Each wall is flat, endless, passes through zero and stands at right angles to its row. A trip goes straight from one point to another. Which walls does it cross, in order?
(in the rows, 128 means zero)

Walls:
(1): [ 31 108 159]
(2): [104 171 119]
(3): [ 87  68 207]
Trips:
[148 143  48] to [201  90  91] => 2
[114  92 125] to [151 108 130] => 1
[126 120 179] to [101 155  73] => 2, 3
[ 94 167 114] to [168 140 152] => 1, 2
[187 139 128] to [116 120 136] => 3, 1
[132 187 154] to [136 140 138] => none

Walls:
(1): [156 138 135 161 147  72]
(2): [117 112  93 128  63  89]
(3): [113 103  61 106 159  74]
Trips:
[182 109 160 108  92 119] to [127  51 140 127 119 157] => 1
[106  78  93 118  56 138] to [149 159  42 207 134 133] => 1
[147  65 149  90  99 120] to [115 127 167 114 116 122] => 3, 2
[ 58 164 124 102 186 170] to [155 145 116 101 155 127] => 1
[142  75 117 167  57 175] to [105 129  61 191 108 103] => 3, 1
[210 132 175 120 131  74] to [136  74 103 126  96 167] => 2, 1
[138 150 156  91  70 131] to [ 76 134 184  79 136 109] => 2
[150 118 124 157 188 114] to [155 151  89  85 161 112] => none
[165 192 191 105  96 150] to [168 141 174 106 185 128] => 1
[158  93 121 184 142 123] to [193 102 223 116 109 120] => 3

Walls:
(1): [172 213 122 148 184 164 114 136 139 119 161]
(2): [131 153 113 137 142 198  64 128 161 110 132]
(3): [108  90 143 140 135 103  76 144 120 120 163]
(4): [ 66  51 120  87 122 105 142 122 182 106 104]
(5): [ 94 185  98 163 132 159 162 100 115 159 176]
(6): [160 156 117  77  67 182 158 162  99  95 153]
Trips:
[ 82 158  92 104 140 170 123  97  99 131 152] to [ 62  93 126 120 176  96 133 123 127 110 180] => 4, 3, 6, 1, 2
[ 92 139 122  89 124  72 102 118 163 104 178] to [131  70 142 110 110 104 104 156 107 117 102] => none
[120 133 123  90 102 152 128  60  78 170 179] to [143 100  89 193 104 141 163 130 157  69 143] => 2, 4
[219 104 165  79 202 146  95 146  42  95  94] to [101 200 121 106 134 113 161 170  69 117 105] => 2, 3, 5
[ 91 167 128 111  32  81 154 175  80 152 142] to [201 119  70 147 193 136 146 138  84  99 211] => 3, 1, 2
[115 126 133 119  82 138 125  99 149 105 156] to [116  97 128 158 138 171  71  62 100 129 110] => 6, 4
[144 121 147 109 109  86 182 129 123 154 141] to [178  95 141 170  59 145 213  85 141 223 178] => 5, 4

Walls:
(1): [147 132  99 108 124 109 204 114 173 117 155 103 145 113 180 131 152  92]
(2): [ 62 150 144 113 167  83 115 157  50 191  67 141 176 177 141  84 226  95]
(3): [ 37 107 228 131  73 104 201 106  75 135 171 182 178 184 159 133 105 163]
(4): [165 181 212 103 156 129  84 148 104 100 148 131 101 155 141  24  97 173]
(5): [137 100 138 105 148 168 152  90 171 155 135 134 127  85 171 154 131 183]
Trips:
[144  72 115  98 114 186 123 122 139 118 116  80 100 102 159 150 157 117] to [123  80 196 177 132 174 166 114  58  74 188 104 140 128 145 117 194 104] => 3, 2, 4, 5
[159 128  70 141 126  98  69  58 122 141 183 166 154 158  63 133 124 127] to [120 145  88 104 171 159 101 133 117 109  79  98 178 142 169 140  95 111] => 2, 1
[ 94 116 130 138 114 117 161  91 138 118 131 112 181 126 114 172 161 131] to [147 173  91 145 162 117 171  94 177 117 142  59 113 111 129 183 175 177] => 2, 3
[ 65  96 135 176  84  92 149 125 118 163  70 102 139 139 109 153 112 192] to [116 141 140  79 103 180 173 105  80  81 131 163 149  72 114 168 140 146] => 2, 1

Walls:
(1): [151 108 180 138 119 156 117 133 109 100  95  83 166  54 169 153 101  99
 112 166 100 210 124  97 146 111 184  65  69 177 116  79]
(2): [176 154 105 137  73 148  64 136 127 139 139 146 136  14 118 172  43 123
 141 190 128 117 131 145  70 152  77 143 136 159 137  97]
(3): [103 173  99 128  65 136 132 150  91 123 151 129  97 138 123  86  94 109
 140 155 157 103  92 172 181  99  97  80 171 104 109 140]
(4): [146 147 202 104 180 130 127 142 149 147  72  88 193 105 117 117 110 185
 147 106 108  78 119 102 112 157 192 111 114 136 111 173]
Trips:
[120 143  96 134 105 121  92 143 101 102 100 109 185 123 124 139 102 129
 120 146 152 121 163 170  88 115  66 150 108  96 112  61] to [121 179 167 189 130 129 143 149 111 150 105 115 129  76  98  89 103 138
  92 151 111 131 104 176 108 170 130 144  75 178 167 141] => 4, 3
[138 111 149 103 116 122 129 139  54 140 119 173 143 138 134 169 157  73
  62 166  71 122 115 142 154  64 140 107 166 134 110 121] to [163 138 134  49 202 137 110 112 126 169 133 132 222  74 181  19 149 107
 131 148 203 151 119 130 117  93  97 142 146 112 164 147] => 4, 2, 3
[ 86 127  38  85  84  95 149 124  47 107 139 130 103  80 188  96 135 108
  71 129 168 108 131 120 150  97  97 202  95 123 103 151] to [140 123 168 177 149 123 126 189 117  75 133 124 145  63 191 117 204 148
 183 186  48 189 118 145 159 180  88  92  92 142 153 181] => 1, 3, 4
[164 150 106  69 135 105 180  97 146 162 139 158 108 121 119  97 181 120
 124 105 201 120  95 152 171 125 151 145 192 165 143 151] to [141 120  70 131 158  86 146 160 129 200 111 161 104  87 167 196 117 122
 184 130  62 129 155 127  93 164 116 139  61 190 154  73] => 3, 2, 1
[123 132  86 171 110 117 141 131  85 107  79 160 172 165 125  87 125 104
 111 144 126  91 158 160 137 108 166 147 138  85 146 142] to [134 138  69  97 157  76 131  74 104  35 114 118 154 164 148 145  95 150
 102 142 156 185  97 159  97  97 108 143  62 133  69 105] => 1, 3
[117 192  42 100 184 143  85 129 157  95 100  88 146 110 164  92 139 134
 121 182 100 142 119 133 146 134 130 118 139 106 133 104] to [174 201  90 159 132 114 117 148 120 108  99 179 181 140 162 139 175 146
  95 138 173 146 118  97 122  82 205 128 189 107  80  75] => 2
[151 108 146 142 148 140 134 117 109 110  83  75 146 190 171 144 137 214
 159 168 128  79 117 175 145 134  92 109 176 104 179 112] to [143 128  86  66 127 101 145  84  40 111 151 113 100 192 181 107 190 181
 195 136 156 131 126 130 122 120 174 143 143  84  83 126] => 4
[155 131 135 122 129 123 105 136 158 132  82 115 106  85  91 160 134 101
 157 101 181 107 131 126 135  70  92 150 103 122 103 189] to [109 108  92 163 168  97 107 131 115 185 168 100 152 151 119 143 122  41
  76 214  91 107  99 156 110  85 210  79 129  71 154 112] => 1, 4, 2
[149 113  68 169 138 138 175 138  71  97 102 206 108 161 140 184 135 137
 119  99 168 133 184  95 156  56 149 177 111 145 129  80] to [105  78 127 173 161 159 130 117 124 131  76 165 135  46 114 163 101 112
 124 160   7 158 138 148 117 144 170 123 109  71 112 110] => 1, 2, 4
[167 119 170 163 126 117  99 172 125 110 132 134  69  76 151 172 151  59
  72 170 143 126 125  88 149 171 113 120 114 158 156 153] to [106 114  67 140 132 106 131 158 178 128 123 162 152 138 173 144 111 173
 193 104 172 125 142 184  98  91 106 174 108 158  99 173] => 1

Walls:
(1): [112 127  75  79 102 104 149  94  68 182  98  79 112 172  36 133 157 111
 175 112 188 108 149 136  78 116 187 114 198 169  84 151 117  94 141 105
 124  50 106 140  77  88 143 150 178 153 201 126]
(2): [143 114 144 114 151 125 104 126 139 120 143 143 153 133  68 101 139 164
 166 156 105 110 135 136 122 163 142  86 133  55 141 158 117  91 132 100
 123 102  96 135 175 122 133  56 154 184  94 168]
(3): [157  55 108 166  92 154 171 162 149 162 179  75 152 105 132 111 157 120
 124 121 124 140 158 117 137 131 127 194 175  65  89 108 160 113 143  67
 118 193 124  91  99 161 111  63 145 185 155 114]
(4): [146 156  99 154  95  19 143  92 131 182 120  82 135 167 104  55 114 169
  99 126  87  93 162 182 112 108 149 146  99  95 132 148 105 175  78 143
 148 201 177 129 143 176  80 135 139 128 138 123]
Trips:
[152 129 219  68 140  98 128 139 122 102 178 213 133 150 148 165 128 119
 113 105  72 120 104 163  83 138 190  85 131 151 108 104 144  87  63  48
  98 128 148 138  64 125 112  80 121 184 111  82] to [150 118 150 143  89 148 126 104 111 112 102 101 143 154 137 115 178 113
  69 120 149 115 159 116 136 158 140 123  75 142 135 127 170 113 155 116
 142 110 151 135 191 227 107 113  88 149 181 116] => 4, 2
[105 113  80 155 115 120 111 209 126 176 101 120 153  45 129  84 145 182
 194 125 119 197 117 115  97 107 118 131 155 138 174 131  85 110 130 171
 145 154 101 121 166 109  73  98 106 116 183 128] to [176 173 151 124 129 129 175 134  95  26 110  60 190 146 177 122 140  63
 138 209 171 165 168 126 135 101 154 141 180  77 114 108 146 153 144 136
 139 147 149 112 124 134 135 142 139 146 130 107] => 2, 4
[115 137 197 125  40 224 165 133  47 140 133 106 137 166 172 189 105 124
  72  79  93 117 147 127 146 130 136 112 161 125 146 153 187  89 176 103
 136 199  68 222 148  90 157 143 141 151  97 132] to [142 125 101 117 152 117 249 157 147 128 134 150 107 121 131 135  84 125
 137 146 127  90 153  93 161 175 103 179  76 183 163 112 119 135 126 131
 123 137 109 107 105 123 132 131 116  91 158 135] => none
[ 72 108 124 148 192  30 132 165  88  91  64 131 179 122 144  77 146 109
 113 158 148  77 136 149 104 101 154 124  79 141 149 106 137 116  62  58
  82 125 117 223 160  94 139 143 145 131 148 103] to [ 86 117 204 133 135  95 155 214 168 105 170 170 164 129 131  99 118 167
 155 121 103  87 167 111 135 152 105 127 100 113  77 131 121 119  99 142
  27 129 139 164  97 140 119 111 135 121  94 152] => 1, 3
[203  81 180 105 107  58 161 121 151 117 177 147 110 116 121 116  46  83
  94 166 232 196 116 141 122 172 157 222 191 178  44 109 176 102 140 191
 102 166 170 124 188 139 130 145 156 188 112  86] to [125 135 122 139 108 103 104 134 197 140  98  99 100 125 137 163 142 138
 135 174 164 135 170 101 109 139 114  84 118 149 115 128 125 169 114 157
  88  79 149 160 132 169 114 128 144 149 147  87] => 3
[ 97 132 201  64 151 117 157  91  77 144 156  85 114  88 122 101 115 111
 141 110 160 136 114 164 184 104 163  96  69 104 158 123  77  80 158 163
 116 163 108  77 127 131 126 108  85 185 133 142] to [113 110  42 137  82 150 200 112 125 125 123  77  87 198 114 126  93  81
 143 119 130  72  98 134  90 112  50 101 107 100 157 105 142 136 195 149
  73 190 167 107 150 107 117 201 119 142 122 191] => 1, 3, 2
[120  44 127 158 106  94 140 126 118 138  81  93 116 164 155 146  91 111
 167 133  66 162 106 123  88 116 172 153 113 121 117 150 115 150 107 207
  37 211 138 175 150 179  96 111 109 114 127 189] to [ 88 146 161  83 105  82 181 118 163 170 138 155 159 164 130 111 195 104
  86 103 131  92 176 135 171 139 147 114 154 114 118 125 155 172 165 150
 166  99 102 159 111 108 196 145 159  97 127 103] => 1, 3
[140  51 124 183 149 107 137 119 109 119 101 146 112 115  96 160  81 124
 118 123 152 141  76 120  90 104 110 104 201 151  16 120 166 112 115 125
 107  71 130 125 127 220 196 122 120 182 150 124] to [116  91  77 135 166 118  95  90 142 128 169 161  91 104 135 159 124 111
 118 107  81  28 140 110 167 117  95 145 139 133 132 103 124  81 136 141
  98  96 129 122 186 124 165 104 102 125 149  91] => 2, 1, 3
[121  98 146 143 100 130 142 169 145  69  87 108 110 132 134 154 117 147
 139 126 161 119  84 169 126  92 123 123  82 126  67  94 203 120 157  61
 132 103 135 176 170  82  69  71 125  92 142 154] to [ 93  95 192 147 143  94 141 127 122 127 132 144 102 100 186  88 134  91
 154 131 142 128  73 134 118 179 106 164 197 156 152 140 113 130 147 195
  91 152 115 114 122 102 127 138 162  94  77 120] => 2, 3

Walls:
(1): [187 166 168 132 177  93 196  57  91 125 138 128 111 126 118 109 184 104
 162 165 109 149 121 162  96  74 104 140 154  52 177  41 109 102 158 148
 105 175 123 153  71 106  92 166  94 122 109  86]
(2): [143 133 146 145  96 146  71 102 109 145 110 158  88 118 152  91 119 132
 133 129  80 155 169 175 157  93 114 131 115 112  59 124 141  96 137 122
 100 145  94 126 121  83 122 172 114  70 131 133]
(3): [178 135 135 219  20 151 134 150 175 174 139 134 113  41  71 100 104 176
 158  86 127 107  86 102 132 144 134 144 115 108 216 165 171  76  70  75
 149 109 188  68 148 191 144  99 103 149 112 157]
(4): [133 124  97 127  84 152 143  69 144 206 200  82 139  71 116 157 124 104
  77 116 124 132  80 119  95  74 146 122 139 123  83 131 125 225 103 153
 136 127 166 173 117  57 103  83  87  32 152  62]
(5): [ 73 116 106 155 199 135 135  40 124 148 117 194 142 140 105  51 124 153
 110 135  95 148 101 151 154 126 153 158 126 135  89 102 107  88 123 118
 144 115 119 108 128 173 172 198 136 120 188  85]
Trips:
[110  20 105 126 106 140 136 119 122 156  77 107  99 112  92 153 104 107
 140 137 112 146 103 210 166 195 131 159 133  82 154  82 143  95 143  94
 143  84 119 109  48  16 135 124  97 168 101  48] to [ 53 112 167 175 132 121  43 133 186  97 197 108 145 171 158  79 118 140
  93 167 150 130 117 155 136 149 117 108 120 153 170 150 135 156  94  92
 171 120  74 144 113 100 126  92 134  67 120  86] => 3, 1
[ 83 133 143 145 128 175 104 146 123 119 116 127  80  99  70 107  28 148
 136  94 141 157 105 129 170 152  49 106 147 110 140 129 155 115  83 138
 190 141 138 139 148 143 124 100 129 192 120 148] to [ 67  75 108  99 153 129 161 181  87 114  97 202 114 158 129  52 117 119
 145 125 154 140 136  98  37 165 132 211 182  90 131 166 110 144 109 158
 110  87  94  96 101 145 117 131 106  79  80 122] => 5, 3
[187 137 128 100 124 167  87 115 116 225 114 177 168 182 112 170 182 152
 137  97  67  95 145 178 142 143 174 181 141 136 139 172 174 164  71 138
  50  77  89  84 106 176 102 181 148 142 135 135] to [ 45 138 146 111 124 139  91 100 122 135  70 200  84 165  31 147 109  94
 100  85 102 134 109 120 212 144 139 115 194 136 143 177 114  91  95 169
  33  47 134 149 124  96 148 178  93 156  98  74] => 3
[103 147 199 143 153 194 124  30 145 124  67 159 132 107  95  93  98 142
 162  85  82 179 141 143 160 126  82  72 154 229 104 154 117 149 136 111
 104 175 144  98 151  84 101 162  54 143 108 154] to [104 113  94 128 139  66 154 145 104 165 140 131 123 222 148 139 150 155
 101 115  93 126 165 194 185 126 120 153 123 154 132 179 141  95  76 112
 104 135  92  85 113 129 192 186 123 120 158  86] => 1
[153 127 170 219  89 133 123 118 136 101 113 151 165 101  98 125  80 140
 175 140 100  83 101 153  62  74 118 114  90 148 160 112 134 166 147 160
 154 117  77 164 124 128 134 155 177 141 159  81] to [137 116 118 111 152 198  67 179  86 157 151 111 147 101 113 156 119 113
 157 137 157  45  86 112 103 108 144 129 184 148 130  50  74  52 123  62
 181 136 152 151  78 177 156  79 164 101  91 160] => 2, 5, 4, 1

Walls:
(1): [ 85 149 100 111 140 132 129 158  94 149 141 114 119 156 112  99 123 152
 130 170 144 172 104 123 158 169 109 168 154 131 111 110 133 120 150 140
 175 185  92 170 180 165 210 122 175 113 100 131]
(2): [156 148 106 137 132 147 111 127  86 125 175 140 147  99 130 142 141  71
 109 213 118 166 133 136 160  85 128 207 135 133  53 163 136 167 119 160
 129 140 124  76 121 141  81 137 133 181  91 117]
(3): [159 176 111 169 133 129  59 160 162 164 155 101 147 162 164  96  82 130
 131 147 163 117 124  71 121  99  98 100  79 145 108  99 108  92  90 111
 130  64 124 121 148  78 170 125  92 159 154 105]
(4): [158 139  86 160 167 101 103  88 151 161 107 154  97 171 144 123  75 149
 139 117 137 173 100  82  63 125  87 137 180 135 152 159 130 158 153 124
 130 152 135 150 172 121 158 179 197 120 109 129]
(5): [166  94 134 129 162 130  69 130 110 124 126 156 154  95 110 158 192 142
 121 128 126 142 129 109 129 132 153  77 187 160 121 156 101 206  82 124
 130  98 173 100 147 150 156 111  67 115 176 149]
Trips:
[136 182 112 176 115 138 146 121 113 123 112  87 100 130 117 162 119 156
 123 153  91  71 120 109 122 120 167  74 145  72 113 102 108 173 112 116
 157 200 130 161 123 115  76 140 125 136 162 205] to [129 134 134 177 117 146 119  86 133  46 160 127 137 211 122 138  76 109
 129  95 142 170 146 114 162 142 153 130 149 138  77 157 158 162 175 131
 153 147  81 149 145 120 104 129 107 115  74 109] => 4, 5, 2, 1
[103 165 120 127 144  86  94 151 116 139  87 114 122 131 126 113 145 141
 190 163  89 118 128 145  62 135 122 183 151  78 140 111 106 109 147  99
 136 128 170  91  75 119  83 138 152 133 118 109] to [150 104 137 118  81 116  90 127 110 127  85 157 134 154  87 133  74 124
  90 105 144 115 145 156  90  99 124  74 168 173 171 133 150 148 147 132
 206 159 153 143 132 129 118 123  88 168 117 150] => 2, 5
[197 102 193  78 141 126 121 143 132 146 145 163 198 111 107 162 140 126
 114  99 117 152 125 125 141 125 139  62 110  98 117  94  83 126 151 156
 115 132 144 147 129 132 157 166  97 139 136  92] to [144 163 148 202  65  77 154 183 148 118 132 140 127 109  92  96  88 156
 166 191  96 127 132 125 138 113 143 149 114 176 125 122 138  58 119 195
 197 195 165 157 173 127 149 104  94 128 114  72] => 1, 5, 2
[153 166  97 136 169 209 125 182 142 122 100 167  78 160 119  90  97 170
 134  84 148 104 243 190  84 122 153 159 118 130 118 148 135 126 163 112
 119 140 109 130 121 124 153  91 132  72  89 148] to [100 116 125  95 169  95 169 113  97 151 123 162 108  77  71 112 147 130
  99 148 119  81 196 129  86 138 134 197  96  62  79 160  77 156 135 106
 114 139 173  80  87 149 112  66  92 116 103 109] => 4, 1, 2, 5
[113 151 172 112 153 125 118 152 161 148 155 182 115 135  84 167 160  55
  80 107 130 129 141  92 124 176 159 159  72 159 124 144 163 121 125 119
 153 157 147 132 130 122 173 127 127 132  74 120] to [130 143 143  73  86 102 118 115 114  84 102 117 130 149 105 102 128 107
 109 125 102 138 129 132 126 106 144 118 100  92 151 112 151  80 129 166
 137 121 174 132 144 142 177 158  85 159 131 146] => 2, 3, 1
[167  94 110 129 177 157  76  99 165  79 179 122 127 136  83 100 160 154
 114 141 136 161  44 172 128 176 159 164 146 117 179  68 169  75 187 140
 152 107 107  98 109 192 116 183 137 132 193 174] to [166 161 158 135  98 132 142 163 118 150  81  88 158 108  92 114 164 197
 166 126 149 119 152 117 136 126 160 121 150 159 121 144 154 124 150 129
  88 150 145 143 164  97 126 133  84 130 169 144] => 4, 1, 3
[110 139 131 150 129 135 145 146 143 138 146  95  98 130 120 168 160 140
  98 147 119 143 193 152  93 131 141 103 213 167 174 141 115 157 132  74
 167 145 107  84 119 120 136 140  73 113 138 118] to [120 120 101 106 159 120 153 114 145 132 186 207 141 114 118 167  80 112
 136 115 125 101 105 134 172  72 103 117 122 136  92 112  76 113 144 147
 152  96 116  75  71 130 124 128 130 105 113 152] => 2, 3, 5

Walls:
(1): [109 163 159 191  93 176  74 226 114  86 177 149 114 107 127  93  88  75
 137 114 111 113 132 158  39 119 153 121 129  83 113  88 174 160 115 130
 129  98  99 135 136 134 120 153 157 215 154 149]
(2): [191 138 158 127 119 202 167 157 194 163 166  92 194 176 111 107 131 170
 137  82 105 142  99 179 103 193  68 103 182 150 122 125  92 237 129 137
 233 144  89 194 166 154  89 159 106 106 103 202]
(3): [224 146 132 158 131 107 122 100 180 149 125  79 153 139 180  85 117 109
 116 139  61 155  54  97 162  86  93 124 114 183 129 184 110 115 122 150
 120 129 109 135  99 103 126 171  66  98 183  98]
(4): [116 141 177 113  73  85 150 163  67 185 132 146 180 139  90  87 121 157
  34 107 122 132 151  93  84 115  93 137 107  90 106 155 103 173 153  70
 198  91 166 103 107 114  83 169 123 142 138 188]
(5): [157 130  85 137 138 127 141  83 132  89 184  89 127 178  67 129 170 113
  94 145 151 151  62 191 134 146  85 138 106  58 141 176 109 192 186 190
 100 142 164 110 147 164 141 101 186 157 116 182]
(6): [138 115  89 148  89 127  88  81 110  94 122 115 172 129 118  55 101 171
  92  35  88  93 163  58 117 185 150 133 152 146 108 166 137 221 186 154
  49 135 187 195 125 157 131  88 141  76  83 150]
(7): [136 127 152 145 115 138  86 177  77 185  86 138  73 113 149 168  86 205
 103 148 103 119 138 144 170 102 162 149  66  75 178  97  80 145 126 168
 164 118 108 148 172 131  96 116 175 101 184 129]
(8): [150  55  99 108  92  86  98 112  89 185  88 164  90 156 124 156 137 162
 113 126 132 162 165 165 100  95 129  75  97 137 113  39 150  94 138 135
 101  71 137 114 103 122  98  80 148 169  84  82]
(9): [ 82 103 133 127  87 102  88 175 148 135  77 144 142 129 118 156  91  95
 126 203  84 203 141 129  72 133 102 133 157 197 212 148 125  23  78 110
  51 100 162 146 187 132  74 175 118 164 140 130]
Trips:
[ 92  94 118 146  87 176 141  74 110 202  78 116 140  60  91 160 134 170
  77 129 182 132 165  96 161  97 151 112 107 104 146 112 130  90 148 129
 114  73  76 158  88 128 157 224 155 114 179 115] to [149 124 195 151 139 152 145  95 155 161  85  97  96 217 168 106 106  58
 138  79  84 122  97  76 180 186 200 112 136 125  82  50  80 115 137  74
  98 223  99 155 142 183 124 200  46  77 140  87] => 3, 9, 4, 8, 6, 2, 7
[170 127 131 126  90 130 134 159 142 132 132  88 120 134 115 142 124 166
  75 146  74  77  94  61 124 150 120 101  99 162  43 159  61 200  88 121
  66 119 128  93 164 109 127 160 199 109 142 129] to [120 168 144 114  67 146 139 105 181  96 158 178 127  53 200 139  42 127
 163 120 175 132  89 119 130 138 147 181 114 126  63 158 103 205 161 127
 142 116 153 126 141 165 100 181 101 133  89 130] => 1, 7, 5
[129  89 131  90 108 143 158 125 151 141 125 139 160 110 114 131 101 153
 151 119 108  97 124  85 133 121 134 109  87 188 147  27 110 111  98 123
 145 111 218 202 127 102 153 132 149  78 135 149] to [111 101 200 119 143 148  66 147 161 140 100 191 111 153 155  78 158  94
  98 198 183 121 127 142 170 109 135 122 156  78 131 115 148 115 122 104
 156 112 134 131 162 111 105 180 120  73  93  97] => 6, 2, 1
[112  68 129 150 116 165 118 148 125  94 112 108 164 127 178 197 121  79
 110 154 106 204  97  90 141  58 149 183 130  85 122  96 138 151 139 119
 105 215 147 156 128 128 141 166  44 150 130 145] to [108 119 103 127 150 142  26 110 105 140 130  93 100  47 104 175 107 135
 103 197 145 133 133 122 114 143 123  92  90 169 142  58  57  46 179 146
  57  95 140  67 193 114 154 136 159 121 162 123] => 7, 8, 3, 1

Walls:
(1): [ 93 127   7 124 168 124 154 152 140 164 179 140 140  91  76  78 107 133
 124 146  88 126 111 135 111 153 123 127 104 109 116 102 127 109 165 128
  94 113 168 106 130 105 152 131  60 155 117 145]
(2): [109  81 115  59  90  91 138 161 158 168 138 171 100 132 205 134 145 123
 107 213 153  56 149 136 173 160 132 110 160 150  99 101 164 189 164 132
 155 160 120  99 194 127 119  79  64 127 132 131]
(3): [179 160 101 120 194 149  63  93 109  60 154  71  59 124 162 133  75 102
 157 170 103 113 108 166 134  96 147 137 149  83 149 128  89 119 131  94
 136 135  53 136 128 117 110 150  92  80  70 202]
(4): [117  80 155 123 181 106 164 110 125 129 135 182 129 148  90 106 204  85
 121 129 100 161 143 117 167 105 148 144 121 160 123 162 146 131 146  85
 195 151  86 100  79 176 128 120 129 122 192 134]
(5): [ 79 138 126 104 156 103 151 109 133 143 165 146 163 146  79 162 172 112
 107  68 123 101 163 156 126 136 101  88 114 105  95 137 110 146  96 115
 168  83 100 186 116 126 165 126 134 137 143  98]
(6): [169  89  99 130 104 121  83 143 114 127 118 142 194  56  58 102  68  91
 115 143 156 177 173  79 153 126 145 125 128 179 121 108  90 185 126  75
  96 157 108 189 117 182 153  94 151 124 155 138]
(7): [ 97 126 103  88 125 148  98 167 158 133  98  79 171 142 101 150 155 127
 151 150  96  86 183 131 123  66  84 138  94 132  96 188 144 113  70 105
 154 119 118 158 125 129 153 133 123  97  85 159]
Trips:
[ 96 145 104 113  93  94 130 141 138 115 128  99 103  86  84 130  94 100
 112  92 151 122 142 155 112 147 121 124 129 124 108 167 122 137 142 133
 130  83 158 160 116 108 100  94 132 163  83 153] to [146 145 147 154 139  86  58 113 191 161 119 145  59 167 128 168 119 111
  95  97 230 135 171 121  76 176 135  74 149 111 181 139  96 129 119 142
 145 133 117 157 147 186 168 122  96 157  81 129] => 3, 7, 1, 2
[145  94 182  93 167 168 174 129 116 111 139 144  66  75 160 154 121  66
 163 118 125 107 105 143 172 181 106 169 161 128 168 160 178 119  65  85
 123 145 120 115 169 151 132 195 121 150 152 101] to [140 111 132 130 132 132 182 125  91 163  89 133 105 134  77 140 163 114
 145  99 138  83 103 109  95 134 124 124 156 117 101 147 173 133 130  80
 107 140  88 188 206 119 118 171  80  80 149  54] => 5, 3, 7
[161  93 115 107 160 141  93 152 175  85 146 112 107 148 147 161 109 122
  65 152 102 128 105 139 133  73  67 149 170 115 133  78 121 176 199  81
 107 157 191  56 104 122 131 135 110 147 105 140] to [134 121 139 114 138 125  99  85  88 100 153 132 143  67 129 187  98 114
 133 101 104 163  94 172 154 110 154 140 150 103 164  99 148  87 173 127
 140 140 146 141 114  60 140  87  81 138 142  70] => 2
[134 171 144 147 104 176 117 144 125 110  74 127  98 126  70 103  84 137
 106 142  85 143 118 115 136  95 148 164 140 119 154 147 123 135  58  81
 126 139 151 153 188  89 165 178 165 170 163 161] to [192 111  97 176  99 123 107 117  93 132 144 159 115 109 122 100 106 148
 138 118 127 141  68  64 198 146 148 102 144 131 123 138 132 158 119 173
 111 192 106 141 178 178 212 137  83 162 106 129] => 7, 1, 2
